Each row is a point. To make a cloud, some directions were put in groups of two or more. Within a group, all points are equally far from the middle, so they leave a hole (a ring in 2 directions, a hollow ball in 3). The other directions are filled evenly. Then the cloud was stretched, turned, moved and blurred a little. How many holes are there, and how many directions does each take, smallest first?

Cloud (20 x 3):
[[ 35 -27  39]
 [ 12 -47 -16]
 [ 11 -32  48]
 [ -3 -54  31]
 [-39  22  26]
 [-42   2  11]
 [-13 -48  21]
 [-10 -30 -25]
 [-50   4 -13]
 [-30 -15 -25]
 [-54  22 -31]
 [ 30 -17  31]
 [-17 -19 -26]
 [  1 -22  44]
 [ -9  40  -4]
 [-43  31  25]
 [-24 -10  28]
 [ -8  -9 -23]
 [-14  54  25]
 [-44  18 -34]]
Holes: 1 (2)

Cloud:
[[-23  44  -4 -23]
 [  7 -19   9   2]
 [-12 -26 -13 -33]
 [-23  41  -4  17]
 [ 32 -56   5 -11]
 [ -8  41 -29  -6]
 [ -9 -96  46 -10]
 [  6  11 -39 -19]
 [ -3  23 -30  14]
 [-16 -16  -6 -20]
 [ -1 -65  -1  36]
 [-15  -9  30 -24]
 [ 11 -37  41 -24]
 [-31  82 -29  12]
 [ -6 -17  35  10]
 [ -6  75 -35  12]
 [  7 -30  40  11]
 [ 36 -26   0   2]
 [ 16  45 -34  -1]
 [ 10   9  -7  32]
 [  0  63 -23 -10]
 [ -2   7   1  -1]
 [  6   4 -19 -43]
 [ 18 -65 -11  14]
 [-23  16 -52  -7]
 [ -5  56  -1 -29]
 [  0  80 -39  -6]
 [-17  24  13   0]
 [-30   6   5 -42]]
Holes: 0

Cloud (85 x 8):
[[-49  -7 -17  13  -9 -22   9 -12]
 [-27  21   5  -3  44  -7  39  82]
 [-19  41  77 -76  -8   6  -4  -4]
 [-32  42  44 -31  31   5  -5  19]
 [ 42 -31  16  -2  33 -77   9  36]
 [  6 -12 -41   5  19  26   5 -16]
 [ 19  16  13  12 -57  18   6 -27]
 [-46 -40  -8 -10  14 -34 -16   6]
 [  5 -12 -16 -51 -22 -52  -6 -15]
 [ 25 -14 -42  18  18 -26   4  66]
 [ -9 -40  38 -38  42 -64 -31  38]
 [-96  41  47 -47  42  20  -6  24]
 [-21 -51  -5  38  -4  21  16   0]
 [-51 -27 -33  17  31  22 -30 -18]
 [-46  25 -16 -29  16  -5 -10 -30]
 [ 10   8  32  17  19 -17   7 -52]
 [ 13  -8   9   6  27  -6 -12  22]
 [  6 -23   4 -31  19  19  45 -26]
 [ -3  37 -35  14   9  18  26 -18]
 [-13  22 -17   5 -33  64  18 -24]
 [ -4   7  16 -49  -4  54 -50  50]
 [ 28  18 -14  39 -47  -2 -12 -34]
 [ 25  -3  -5 -23  41 -19  24  -7]
 [ -6  30 -33 -24  22 -63 -36 -33]
 [ -1 -14  19 -16  30  29  57  59]
 [  0 -29 -27  34  16  25  13   8]
 [-21  12  38  31  18  -6 -25  31]
 [ 21  43 -32 -38  11 -14 -14 -36]
 [-13  12  52   8  -6  -8 -27  15]
 [  9 -34  -9  23  38 -66  28  16]
 [-12  -1 -26  28 -23  67   2 -52]
 [-54 -20  -5 -16   3  70 -14 -35]
 [-22  25 -26   1  33  43  15  59]
 [-16 -45  36  30  21 -14 -13  18]
 [-14  43 -42  -7  10 -18 -33 -40]
 [ -9  28  41   2  50 -44 -22   0]
 [ 22  24   3   3   2  14  10  20]
 [-39   9 -17 -23  19  46   1 -18]
 [-13  38 -20 -21 -20  25  16   9]
 [  2 -48 -30  61  30 -21  30  38]
 [ 19  20  21 -26   2  -4  -5 -48]
 [-42   7 -13 -20   1  25 -38 -22]
 [ 44  -1 -26 -11  22 -16 -35 -21]
 [ 11  27  39 -38  29  14  14  18]
 [-23  -2   9  36  25  38  25 -12]
 [ 40   9 -30 -22  16 -76  33   2]
 [ -3 -40  57 -14 -27  38   3  18]
 [-53  41  -2 -33  -7  55 -24   5]
 [-30  47   3 -35 -16  35  -4 -21]
 [-61   8   3 -31   6  -7   3  -6]
 [ -8  60  40 -10  11 -61  31  27]
 [ 15  41 -16  20 -14  27  15  -7]
 [-28 -42 -42 -16   6  18 -11  -6]
 [-26  22  29   6  15  -4 -36  24]
 [-34  20   5  46  24  17 -29  33]
 [-79  -5  18 -32  33  42  -6  16]
 [ -6 -44  31  22  22 -57  -9   0]
 [-60  32  14  -6 -36  82  18 -67]
 [ 25   1 -31  36  -5 -25 -24 -31]
 [ 49   9  -2 -23  31 -76  32   1]
 [-23  56  21 -18  46 -46 -23  34]
 [-18 -35   0  -4  -2  48 -28 -22]
 [ 29  16 -34   5  11 -43  29  -6]
 [-15  -3  42 -22   1  58 -19  14]
 [  2   0   9   7  26 -75  32  -8]
 [-25  46  -8 -50  -7  48   1  -1]
 [ 29  27 -14  16  -3 -37 -10 -39]
 [ 14   7  15 -15  50 -46 -26  74]
 [  0 -32  20  22 -29  14 -25 -14]
 [ 20  10  -8  45  -9  -7  24  -3]
 [ -1  -7   2 -37 -13  41 -54   9]
 [-49  30 -19  -5 -30 -24 -16  21]
 [  4 -38  25  -9  10 -65  -5 -11]
 [  2   5 -22 -49 -10   8 -26 -21]
 [-37  37  28   9  24 -25  41   4]
 [-47 -11  -9  16   4  14 -47  16]
 [-12  25  24 -31  24  43 -16  25]
 [-10  -9  -8  58  10 -20 -34   1]
 [  7 -19 -34 -31  57  13 -24  18]
 [ -2 -56 -53  13  22   6  18  46]
 [-62   0  44  18  37  12  -4   6]
 [ 16 -28 -28 -31   2   4   2   4]
 [-30  14  37 -36  -3  37  18 -24]
 [ 22 -40 -24   1  49 -15  44  55]
 [  7  18  11   9  20   8   7  31]]
Holes: 0

Cloud:
[[-21 -58  -2  -9  49  20 -31   7   6]
 [-19  10  -6 -15  14  21   4  83 -18]
 [  6 -16  19  20 -43   7  49  11   5]
 [-23  -6 -26 -37 -64 -13  12 -25  -1]
 [ 34  11 -25 -51 -39 -44  26  -8 -32]
 [-34  27 -50   9 -24  11 -31  19  13]
 [ 60   1 -38 -57 -46 -21  12  -9 -16]
 [  0 -53  -6  18  52 -21 -10   4   5]
 [  7 -65 -53 -25 -40   2   5  28 -16]
 [-17 -29 -42 -23  22   8  17 -17  37]
 [-26 -21  -3  65  19  12 -16 -10   9]
 [  2 -39  28  29   2  31 -14  84 -21]
 [-16 -31 -25  37 -14 -30 -56  56 -46]
 [-45  -8 -23  15  -8  -6  12  57 -59]
 [ 19  -4   9   4  44  20  48  22 -30]
 [ -7  36 -15 -22  19 -22   1 -45 -12]
 [-50 -11 -32  -1  22 -16 -11 -38 -13]
 [-21 -17 -42 -61 -42 -15   8  30 -24]
 [-14 -28   1 -52 -27   8   6 -36  25]
 [-38 -24 -16  43  17 -35 -18 -24 -25]
 [-36  -5 -41 -44  -1 -28  21  27  -9]
 [-18  23 -23  46  32 -11 -62  16   2]
 [-32 -35 -21  35   2  36  -4 -31  11]
 [ 11 -28 -57 -19 -14 -47 -39  -4  31]
 [ 31 -14  16  63  19   3 -10  32 -51]
 [ 51  17 -26 -58 -35  16 -33   1  -9]
 [-18 -55   9 -14  18 -13  19   9  19]
 [  7   9  -8  16 -31  -8 -77  51  -5]
 [-21   5 -37 -31  21  32  14  34  10]
 [ 32  48   2 -12  -1 -13  -1  43 -66]
 [ -2  -7 -32  58  -5 -24   4  22   1]
 [ 24  -3 -49  17  13  -4  34  23   6]
 [ 53  -2 -33 -49  -9  20  -7   2 -35]
 [-37  -1  -1 -25  39  15 -16  55  -2]
 [ 44 -47 -26  14  38  -7 -34  16  -6]
 [  8  10  42  21  -8   1 -45  24   6]
 [-21 -25 -44  33 -14  10   7 -26   3]
 [  1  38 -13 -31 -55  32 -13  25  -7]
 [ 57  32 -29  -9 -26  -3  20 -16 -12]
 [-20  37 -53  31 -14 -15   9  10 -40]
 [  3   6  33  26  47  35  13  37 -45]
 [ 26 -41 -26  19 -26  16 -32 -42 -27]
 [ 46  18 -24   5   6  11 -53  16 -32]
 [-27 -35 -35   9  -6   6  45  -3 -30]
 [ 22 -50 -19   4 -61 -30 -21 -22  11]
 [ 11 -46   8 -67 -24  25  -8  31 -18]
 [ 17 -14  -5   7 -67  -4  37  -3  -2]
 [ -1 -39 -47  19  -3 -33  26 -30 -21]
 [ -9 -25  38 -40  -8  -4  -9  -3 -24]
 [ 36   9 -29 -21   0  -7 -28 -55  10]
 [ 18  29 -44  -5 -42 -27   1  34  13]
 [ 25  26 -20   6 -68 -10 -44  -7  -1]
 [ 44  35  -1 -30 -33  10  -9  46 -45]
 [  0 -14 -43  32 -19   6 -54  45 -16]
 [-19  33  36 -12 -33  34  -6  27 -50]
 [ -6 -41 -31  45  -2 -13 -51  -7 -24]
 [ 11 -32 -59 -27 -51 -53  -6  -5   7]
 [ 19 -24  34  13 -43  -8  33   6 -50]
 [  4   8   2   5 -28  22  28   9 -72]
 [  6  10 -23   0  41  -5 -70   0 -15]
 [-34  44 -52   9  18  -7 -32   6  18]
 [ 31 -38 -48   9  -1 -39 -11 -42 -19]
 [  2   0  13 -11  43  33  15 -32   2]
 [ -5 -52   1   2 -43 -16  31 -28  20]
 [ 29 -53 -17  21   4 -29 -26  -8 -53]
 [ 23 -37 -19 -26  35  37 -34  18 -26]
 [-21 -45  38  53  26  30   3  60 -14]
 [ 52 -25  25  -2 -12   6 -25  62  -6]
 [-23  40   9  -5 -37  29   6 -29 -31]
 [ 41 -19  13  26 -54 -11  35 -17 -29]
 [ 41  24  -8  10 -47 -33   3  36 -14]
 [ -6 -29 -72 -46  -4   3 -12  22 -23]
 [-58 -25  21  39  19  10 -31  47 -33]
 [ 20 -15   0 -42 -14  11  22 -67  17]
 [ 40  -6 -48 -13 -20 -54   1 -42 -33]
 [ 21 -10  36   1   8 -15 -13  28  13]
 [-22 -20 -64 -19   5 -13 -60 -21  -9]
 [-15   9 -18  58  23 -13   8   8   5]
 [ -8 -18  11 -17 -27   5   8 -71  -6]
 [  1 -20  53  16 -31   3 -16  33 -50]
 [ 12  12 -45   8  11 -15   5  73 -30]
 [ 12  28  27   1  -8   6 -25 -21  23]
 [-44  -8 -13  -3 -28  29 -63  49 -22]
 [ 21 -46 -27 -65 -61  18 -13   1  -8]
 [-40 -46 -16 -32  12  10  29   5   9]
 [-17 -19 -43  25 -41 -30 -62  14  -3]
 [ 70 -23  16  -4  -9 -27 -12  -7   5]
 [ -3 -14  28   4 -12 -34   1 -35 -42]
 [-15   3 -19   7  50 -41  10  23 -26]
 [-12  -7   1   7  -8  40 -45  21  37]]
Holes: 3 (2, 2, 4)

Cloud, 104 rows:
[[ 15  61 -46 -23  18 -21  -4 -16  -7]
 [-41  29  22  -2   4 -22 -35 -45  -2]
 [ 63  36  12  14  16 -35 -29  11 -40]
 [-29 -57   7  -8  10  30 -41  37 -23]
 [-45  -3  -5   7 -17  43 -17  72  19]
 [ -3 -40 -36 -34  -9   9 -52  56   7]
 [ 36  61  32   9 -21 -44 -40   2 -25]
 [ 37 -34  -7 -24 -51   0 -45  -4  17]
 [ 28  -7   0  10  43 -27  54 -31 -41]
 [-69  -8  -9 -35 -27  24  -9   1  29]
 [ 44 -51  -3 -32  -1   7 -35 -10  -8]
 [-29  26 -33 -10  -4  21 -73  36 -11]
 [-57   4  22 -19 -35  -7 -15  -5  28]
 [-21  28  26 -39 -29   4   3  -1  33]
 [ 62   4  -2 -18  39  17  -5  14  -3]
 [-10  17  -7 -38  22  31 -15 -53  27]
 [  7 -21  15  20 -46 -24 -75  28 -20]
 [-28 -16  -5  31 -41 -35   4  27 -48]
 [ 38  14  25   6 -52  -1  -8 -13   7]
 [-54  -1 -35 -21 -18  58   0  19  26]
 [-62  14  11  13  34  34  -9  19  13]
 [ -9  30  36  18  -7 -58   7  30 -46]
 [ 43 -43   8   9  -4  23 -28 -27  23]
 [  4  36  23  19  -9  -8  -6  43  23]
 [-33  12 -21 -30 -34  -5  45  68  22]
 [ 17  36   0 -40 -32   2 -22 -50  13]
 [  1 -42 -32 -59  -5  28  -3  49  21]
 [-19 -19  33  -3  -8  14  27  48 -33]
 [ 26  21 -20 -51  -2  36 -41 -33   4]
 [-26  33   7   0 -22 -41 -25  11 -53]
 [ 16 -44 -24   9 -28  21   2  -2  15]
 [-46  27  23 -11  16 -30  33   1 -44]
 [-42 -21 -53 -31  21  53  18  27  28]
 [ 46  -8   3  35  32  -8   1 -21 -49]
 [-23 -11  -8 -41 -42 -20  21  59 -23]
 [-42   2 -21  30   4  32 -72  48   9]
 [ 37  -4  65  40  -7 -40 -17   0 -27]
 [-16  13  26  -5  10   5  -2 -64   1]
 [-56 -36 -20  26 -11 -14   6  59  -8]
 [-14   4  57  11  -7 -45   2  23 -25]
 [-10   8 -50 -11  25  -1 -23  32 -49]
 [-30 -24  41 -18 -40  30 -14  -7  10]
 [ 22  -8 -52 -33 -33  -2  -6  57 -31]
 [ 44 -24  18  17  20 -17  72   3 -41]
 [-12   1 -46 -12   7 -51 -19  25 -11]
 [-30  -1   6   4  19  32 -41 -57 -14]
 [  2  -2 -32  25   4 -59  17   3 -16]
 [-19  53  -8 -14 -20  -6 -29  33  41]
 [-54 -33  -7  16  10  -9  35  68   3]
 [-21 -48 -48  -1  14   6  14  -3 -12]
 [ 42 -27  13   5 -19   6  32  43 -45]
 [  1  -8  -9 -42  21  42 -38  50  -8]
 [ -6  43  19  16  25  14  11 -30 -24]
 [ -8   8 -25  15 -31  22  -7  30  39]
 [-27 -31 -48 -62  15  26   2  29  19]
 [ 30 -58   6 -13 -10 -18  15   0 -32]
 [-14  30  -7 -44  34 -30  12 -36 -23]
 [  3  -1 -38 -25  15  32   2  65 -29]
 [ 10 -41  24  13  14 -24   2  28 -57]
 [ 59  25  10  -7  15  19 -10 -28 -11]
 [ 35 -35 -22  16 -15 -63  12  46 -27]
 [ 37 -13   8  -6 -38  38   0  24  11]
 [-20  15  -7 -17  -5 -34 -33  78  18]
 [-19   4 -22   6  61  27  36  34 -12]
 [  7 -22 -20  13  36  32 -30   1  34]
 [-65 -10   2   8  13 -12 -12 -12  -8]
 [ -7  43   9 -16  15 -62  22   3  -5]
 [-51  16 -16  45   4 -21  -8  18 -29]
 [-17  12 -34 -16  17  66  -4  29   9]
 [ 31  13  13 -28 -49 -25  18  41 -27]
 [-28  66  -2  13  -3 -53  26  22 -45]
 [-13 -60 -20  23  15  -7  38  25  -5]
 [ 30   9  18 -27 -34 -14  32  44  10]
 [  1  22 -32 -30 -15 -64  -5  43  17]
 [-49  49 -39 -46 -27 -11  -1  -1 -20]
 [-36  54  11  22 -27 -29  -4  23  -3]
 [-28   4 -27  -3  -9  26 -33 -43   3]
 [ 85   9 -27 -15  -7 -27   8  -1 -19]
 [-15 -58 -23   6   5  14 -50  26  21]
 [-20  64 -18  11  15 -36   4   2  -7]
 [ 22  28  -1  16  49 -16  42  28 -41]
 [-44  42 -22   0 -17  17 -13  13  31]
 [ 44   4 -32 -52 -12  14  29 -21  -8]
 [-24  21 -11  29 -36   1  21  73 -20]
 [-43  10 -43  -3 -17  28  17  36  35]
 [-20 -26  41  -7  17  -2  47 -12 -17]
 [-17   4 -33 -41  20 -18  37  39  30]
 [ 15   1 -24 -51  12  35 -24  45  43]
 [-10   4 -56 -21  32 -11 -31  17   1]
 [ 35  -2  58  -1  11 -45   5  -7  -7]
 [ -6 -29   8 -27 -21  40 -24 -27 -20]
 [  5 -39  -5 -33 -25 -28  37  -5   8]
 [ 14  -7   5 -29 -45 -33  32  10 -52]
 [ 78 -28  19 -15  23  18 -21   6  -2]
 [ 25 -31  61   2  -5 -24   6 -21 -10]
 [-13   6  -3 -20 -71 -10  25  28 -18]
 [ 16  11   3  12   3 -72  20 -26 -33]
 [ 15  40 -27 -70 -10 -14 -38   5  12]
 [-27  66 -40 -20   9 -29  27  -9   1]
 [ -8  51 -41 -56  13  -1 -18  18   9]
 [ -4  -8 -29  16  13  29 -80  -6  -6]
 [ 36  35  11 -53  -9 -32   6  -1 -27]
 [-23  51 -43 -42  20   1  16   5  18]
 [-20 -15  -4  -2 -11  23  73  21  11]]
Holes: 1 (8)
